Each row is a point. The points of each table are mixes of a few directions, plus a little noise. Count the directions of each table, and those that both share. Where both have some left over, give the other angles between the two spaces (their principal angles), to ten degrees, smallest first.

First, 6 rows:
[[ -2  55]
 [ -1  28]
 [  2 -60]
 [  1 -30]
 [ -2  64]
 [  2 -57]]
Second, 4 rows:
[[ -1  25]
 [ -2  53]
 [  0   5]
 [  3 -83]]
Directions: first 1, second 1, shared 1

First, 8 rows:
[[-28  -3 -62  24]
 [-24  53 -11 -38]
 [ 40 -42  48  21]
 [-31 -29 -54  15]
 [-15  -8   5 -28]
 [-13 -12 -43  29]
 [ 36 -23  45  14]
 [ 35  65  74 -37]]
Second:
[[ 32 -11  -5  67]
 [-41  80  27  25]
 [ -5  28  22 -50]
 [ -5 -51 -35  22]
 [  2  17  12 -13]
 [ 17 -62 -22 -51]]
Directions: first 3, second 3, shared 2; angles 50

First:
[[ 43  34 110  12 -44  -8 -67  64]
 [-35  60 -73  33  49   3   8 -34]
 [  2 -31 -48 -13  14   6  41 -21]
 [  3 -51  20 -26 -21  -1  12   1]
 [-29  80 -29  41  33  -1 -24 -13]
 [-20 -53  31 -27 -24  -6   1  -6]
 [ 37 -39  -9 -20  -7   7  30   8]]
Second, 9 rows:
[[ 111  -24   60  -60   53   17   -8   26]
 [ -67    2  -33   51  -27  -19    3   -5]
 [-112   20  -60   65  -52  -20    7  -23]
 [ -46   27  -30    6  -29    5    6  -24]
 [  -1   21   -6  -21   -9   14    3  -17]
 [  51    1   24  -40   20   16   -2    2]
 [ -51   21  -30   16  -28   -1    5  -20]
 [  66  -47   45    0   45  -13   -9   41]
 [  50  -21   30  -16   28    0   -5   19]]
Directions: first 3, second 2, shared 0; angles 40, 80

First, 9 rows:
[[-21  20 -25 -46  26 -64 -55 -45  39]
 [ -4  -7  -7   3   2  -8   6  -4  -3]
 [ 20  16 -13 -19   3 -12 -28 -13  19]
 [ 60   2  -6  19 -22  40  15  22 -11]
 [ -1  37  42 -26  -2  29 -40  14  24]
 [ 15 -29 -24  31  -8   2  42   4 -26]
 [ 46   6 -44 -13   1 -26 -20 -22  16]
 [-83 -30  36  25   9   1  45  12 -31]
 [-33 -14  41  27  -8  37  37  31 -27]]
Second:
[[  2 -11   7  -1  -1  -4  -1   5   8]
 [ -1   4  -2   1   1   1   0  -2  -3]
 [ -3  23 -15   3   2   7   2 -12 -16]
 [ 10 -68  45 -10  -7 -21  -7  36  48]
 [-17 121 -81  18  12  38  12 -64 -85]
 [ -3  19 -13   3   2   6   2 -10 -13]
 [  6 -44  30  -6  -4 -14  -4  24  31]
 [  6 -42  29  -6  -4 -13  -5  22  30]]
Directions: first 3, second 1, shared 0; angles 80

First, 11 rows:
[[ -39  -16   71  -29   29  -76   45  -19   12   37   -1  -25]
 [  -3   63   24  -10  -25  -34   31   49   -5   -9  -50  -31]
 [ -15  -16   26  -11   16  -26   14  -15    6   17    8   -5]
 [  19   16  -33   13  -17   35  -19   16   -6  -20   -6    9]
 [  -5   73   30  -13  -29  -42   38   57   -6   -9  -58  -37]
 [  32   20  -56   23  -26   60  -34   21  -10  -32   -6   17]
 [  18 -111  -67   28   38   87  -71  -85    6    5   93   66]
 [  -7   67   31  -14  -25  -43   37   52   -5   -7  -55  -36]
 [ -17  -13   31  -12   16  -32   19  -13    6   18    4   -9]
 [   6   -3  -12    5   -3   15   -9    0   -1   -5    4    7]
 [  12  -81  -45   19   29   60  -50  -62    5    6   67   46]]
Second, 9 rows:
[[  75   30  -18  -11   -4  -58   38  101  -19  -67  -91   -3]
 [ -42   51   48  -13  -19  -31   28    8    4   25  -18  -38]
 [ -57   -4   62  -18   13  -39   25  -38   14   49   21  -25]
 [  51 -107    9  -23   77  -81   31   -2    2  -19   -5   32]
 [ -15  -29  -35   23   -3   77  -51  -57    5   17   61   25]
 [   5   24  -26   13  -23   39  -20    8   -4  -10    0    3]
 [ -37   13    1   11  -17   44  -23  -37    6   27   35   -4]
 [  11  -25  -44   20   -2   60  -41  -26   -1   -6   34   27]
 [   8   47    2   -2  -22  -11   14   41   -7  -16  -37  -17]]
Directions: first 2, second 3, shared 2

First:
[[ 12 -24 -31   6 -36  -4  16  47  -1  -1 -23 -26  58 -29   6  19 -16 -16]
 [-29   6  76  34  38  19   4 -13  65  35  37  49 -11  -9 -32  21  50  20]
 [-24  -6  18  26  57 -16  -7  -7   6 -15  34  -8 -27  21 -56 -57  51  34]
 [-48  76  97 -49  62  47  48 -48 -42  74  22  -1 -23 -22 -15 -26  58 -34]
 [  8  24  23 -38 -38  13  -5  19  -2  -1 -47  14  25 -50  48  29 -16   6]
 [ 73  11 -15  29 -54  11  -9  38   6 -45  12  23   3  -7  -5 -35   3 -81]
 [-22 -34 -36  -9 -17  -3  15 -10   8  42 -20 -15  32   6  32  81 -53  19]
 [ 54 -24 -66  12 -51 -27 -38  28  -4 -70 -21  -1  -3  14  20 -17 -38  -4]
 [-33  28  15 -28  57   7  10 -71 -41  31  27 -10 -59  47  -9 -23   7   2]
 [  9 -57 -80  16 -18 -46 -34  17   5 -50 -22 -24   6  29  10   7 -44  56]]
Second (11 x 18):
[[-18  16  85  34  73 -25 -62   2  54 -62  23  40 -47  23 -28 -70  78 121]
 [ 20  63  35 -24  26  20   8 -19 -59 -13  21 -11 -38  19  -9 -84  36 -51]
 [  7 -13  -6   2 -41  -4  -8  36  29 -18 -24  26  14 -70 -16   9   8 -12]
 [ 48  29   1 -17 -67  25  19  54 -21 -17 -25   5  35 -76   3 -23   9 -95]
 [ 14 -38  15  44 -30 -12 -21  65  74 -19 -22  15  73 -15  31  56  -9  65]
 [-25  -5 -38 -29  -1  -3  12 -40 -26  18   0   3 -47 -26 -35  -4  -8 -38]
 [ 20  30  35  12  38  13   7  -7 -27   7  25 -33  20  88  44 -18  -1  15]
 [  1 -20   4  23   3  -5  -5  14  25   5  -1  -8  35  30  27  36 -17  41]
 [-53 -46 -74 -22   9 -16  17 -65 -12  50   2  -9 -41   6 -25  56 -47  -3]
 [-28 -16 -58 -33  -8  -1  23 -47 -33  36  -1  -8 -39 -18 -27  19 -29 -48]
 [ 12  -1   1  10   0   7  10   7  -4  13   3 -21  35  39  34  23 -21   5]]
Directions: first 6, second 4, shared 3; angles 90

First (8 x 20):
[[ 16  -6 -38  47 -26   5 -39 -10 -28 -18 -11 -16 -15   9 -15  -1   6 -32
   32  33]
 [-18 -10  77 -62  17 -48  35  49  23  22 -13  60  48 -23  68 -16 -55  36
  -59 -27]
 [ -3  53 -82   3  24  76  34 -34  19  17   7 -52 -62  49 -77  34  68 -32
   -9  -6]
 [  0  23 -45   9  13  47  13 -35  10   2  19 -42 -37  21 -54  20  50  -9
   15  -8]
 [ -2 -13  37 -15  -9 -44  -4  44  -6   6 -30  46  33 -12  54 -17 -52  -1
  -31   9]
 [ -4  -2   8  -7  11  13   9 -23  11  -2  28 -18  -4  -8 -18   5  22  24
   16 -19]
 [  5  -4 -14  18  -3  16 -12 -28  -4 -12  21 -26 -12  -2 -26   4  25   5
   33  -1]
 [  7 -41  56   6 -28 -65 -36  37 -24 -14 -21  48  49 -33  68 -29 -64   9
    3  19]]
Second, 8 rows:
[[-11  -3  22 -29  10  32   0  20  -1  -5  -3 -23  30   8  21  -9   2  17
  -18 -14]
 [ -5  29 -32  -9   4  27  11  31  -2  14 -39  -5  -7  37   4   4  -2 -37
  -44  13]
 [ 32 -31 -22  82 -48 -69 -54 -26 -35 -22  -2  31 -24 -29  -9  -4 -23 -31
   68  51]
 [  7  18 -40  22 -13  -1  -8  16 -12   5 -36   9 -20  23  -4   3  -9 -46
  -15  31]
 [-18  28  -2 -47  26  51  30  31  15  15 -20 -22  12  32  10   2  11  -1
  -54 -19]
 [ -3 -53  96 -10  18 -59  17 -88  38 -15 121  11  10 -94 -24   3  23 119
   89 -66]
 [  1   8 -21   3 -11  25 -19  34 -22  -6 -40 -12  12  29  20  -9 -12 -34
  -24  23]
 [ -5   8   3 -11  14  -5  27 -16  22  13  18   8 -16  -6 -18  11  12  13
   -2 -15]]
Directions: first 3, second 3, shared 2; angles 70

First, 8 rows:
[[ -19   -9  -31  -29   -8    9  -30   13   -1   13   18    3   16   -9
    12   23  -11   13   -2  -23   25   -2  -25    4  -32  -10    0  -16
   -32  -44    6  -25]
 [  17   13   27   11   11   -8   29   -8    7   -6  -26    5  -13   -8
     3  -35   -1   -8    8    4   -8   12   19   -5   19    8   -4   11
    29   30   -3   24]
 [ -29   -5  -48  -71   -4   13  -44   26    9   28   10   17   26  -42
    42   11  -36   26    7  -66   63   15  -46    3  -66  -17   -8  -32
   -47  -84   13  -37]
 [ -38  -43  -58   23  -35   19  -67    8  -32   -1   87  -33   25   67
   -47  118   36    7  -34   41  -25  -57  -28   17  -13  -14   21  -11
   -65  -37    1  -54]
 [  -7  -31   -8   76  -25    5  -18  -14  -33  -24   62  -40   -1   87
   -72   86   57  -16  -33   86  -71  -58   15   11   43    2   23   17
   -14   39  -10  -13]
 [  41   44   64  -15   36  -21   72  -11   31   -2  -89   31  -28  -63
    43 -121  -32  -10   34  -34   18   56   34  -17   21   16  -21   15
    71   47   -3   59]
 [  -8   -1  -14  -22   -1    4  -13    8    3    9    2    6    8  -14
    14    2  -11    8    2  -21   20    5  -14    1  -20   -5   -3  -10
   -14  -25    4  -11]
 [  43   31   67   28   26  -21   70  -21   16  -16  -63   12  -32  -19
     6  -85   -2  -20   19   12  -21   29   46  -13   48   19  -10   27
    72   75   -9   58]]
Second:
[[ -11  -19    2    5   16   14    0   22   -3    2   18   -1   -1  -19
    18   10  -30   26   16  -21   31  -16  -26   15  -35   11   11  -11
     3  -45  -21   -7]
 [  28  -14   33  -20   55    6   39  -11  -19  -37  -36    7    4  -41
    48  -60  -41  -28   42  -30   26   -9   18   -6  -13   31  -19   11
    52  -18   55   33]
 [  -3   40  -21   27  -36  -28  -20  -27   19   38   -2  -17   -2   59
   -59   37   82  -22  -54   51  -64   29   19  -15   50  -39    3   -1
   -42   79  -36  -20]
 [ -14   -2    1   -5  -16   38   26    9  -11  -67    7   37   14  -28
    40  -57  -46   50   24  -16   40  -13  -47   11  -17  -32    6    3
    47  -21   35   42]
 [  -7   45   -7   69   20  -42  -10  -22   35   91   -4  -48  -11   53
   -59   69   95  -24  -55   37  -57   32    6   -7   18  -33   19  -27
   -56   68 -121  -46]
 [  -2  -58   -6  -29    3   34  -11   14  -45  -62   33    7   17  -13
    28    3  -53    2   33  -13   30  -56   -7   12  -25   34   -6   14
    20  -68   83    9]
 [  13  -12   14  -82  -40    3   -6   35   13   -7  -21   47  -21  -59
    31  -56  -73   23   32  -45   43   22   23   -2   -1   50  -22   20
    18  -41   49   18]
 [  -3   20  -14   35   -3  -24  -18  -20   10   42    6  -31   -1   49
   -47   53   67  -26  -40   37  -49   11   14   -8   24  -20    7   -8
   -40   47  -45  -29]]
Directions: first 2, second 5, shared 1; angles 40
